Every row gives one point. Examples show where two turns around zero, p and q, send a point. Where does a point land after both, in the order given? Backwards means that the second turn is done in reverse. Each puzzle has new turns, and all numbers are rounded.

Turn p:
-0.21 -0.54 => 0.10 -0.57
-0.17 0.44 => -0.37 0.29
-0.13 0.10 => -0.16 0.02
0.28 0.16 => 0.16 0.28
0.22 -0.16 => 0.27 -0.02
Turn q:
0.27 -0.17 => 0.18 -0.26
-0.33 -0.01 => -0.31 0.12
0.44 0.22 => 0.49 0.02
-0.39 -0.04 => -0.37 0.12
Where do these land?
q, then p: 0.28 0.12 => 0.26 0.15
p, then q: 0.02 0.29 => -0.02 0.29
p, then q: -0.05 0.17 => -0.07 0.16
p, then q: -0.25 -0.58 => -0.18 -0.61

Turn p:
-0.12 0.29 -0.19 => 0.01 0.37 -0.03
-0.03 0.24 0.37 => -0.18 0.05 0.40
0.49 0.18 -0.28 => 0.58 0.12 0.05
-0.15 -0.24 -0.18 => -0.07 -0.07 -0.32
-0.18 -0.47 0.29 => -0.33 -0.47 -0.09
Turn q:
0.01 0.38 -0.17 => 0.17 0.33 -0.19
0.00 -0.45 -0.06 => -0.25 -0.38 -0.03
0.34 0.17 0.18 => 0.41 -0.05 0.09
-0.66 -0.07 -0.10 => -0.60 0.30 0.05
0.31 -0.03 0.15 => 0.27 -0.20 0.08
Where do these land?
q, then p: -0.09 0.59 0.03 => 0.26 0.37 0.39
q, then p: 0.05 -0.24 0.06 => -0.11 -0.20 -0.10
p, then q: 0.32 0.06 -0.35 => 0.40 -0.14 -0.22
p, then q: -0.45 -0.29 0.10 => -0.51 0.14 -0.12
p, then q: -0.20 0.02 -0.25 => 0.00 0.21 -0.24
q, then p: 0.37 -0.13 0.40 => 0.10 -0.52 0.17

Turn p:
0.18 -0.08 -0.21 -0.31 => 0.12 -0.33 -0.22 -0.06
0.17 0.05 0.41 0.86 => -0.36 0.46 0.40 0.66
-0.14 -0.08 -0.20 -0.02 => -0.03 0.06 -0.21 -0.13
-0.07 -0.23 -0.23 -0.16 => -0.10 -0.13 -0.28 -0.18
-0.07 0.58 0.15 -0.18 => 0.54 0.12 0.30 -0.08
-0.07 -0.23 0.08 -0.20 => -0.16 -0.18 0.02 -0.21
Turn q:
0.17 0.12 -0.20 -0.35 => 0.20 -0.14 -0.37 -0.06
0.21 0.20 0.04 -0.30 => 0.33 -0.18 -0.18 0.06
-0.51 0.05 -0.07 0.76 => -0.42 0.72 0.37 0.11
-0.04 -0.48 0.00 -0.17 => -0.24 -0.30 0.05 -0.33
0.08 -0.03 0.02 0.38 => -0.24 0.10 0.13 0.26
0.09 0.14 0.21 -0.33 => 0.37 -0.20 0.00 -0.04
Where do these land?
p, then q backwards: -0.03 -0.05 0.25 0.30 => -0.09 -0.04 0.07 0.38
p, then q: 0.71 -0.12 -0.24 -0.06 => -0.76 0.00 0.03 0.08
p, then q: -0.22 -0.23 0.01 0.31 => 0.19 0.38 0.02 -0.14
p, then q backwards: -0.32 0.01 0.28 -0.30 => -0.37 -0.25 0.19 -0.18
p, then q: -0.15 0.38 -0.31 -0.24 => 0.09 -0.29 -0.42 0.23
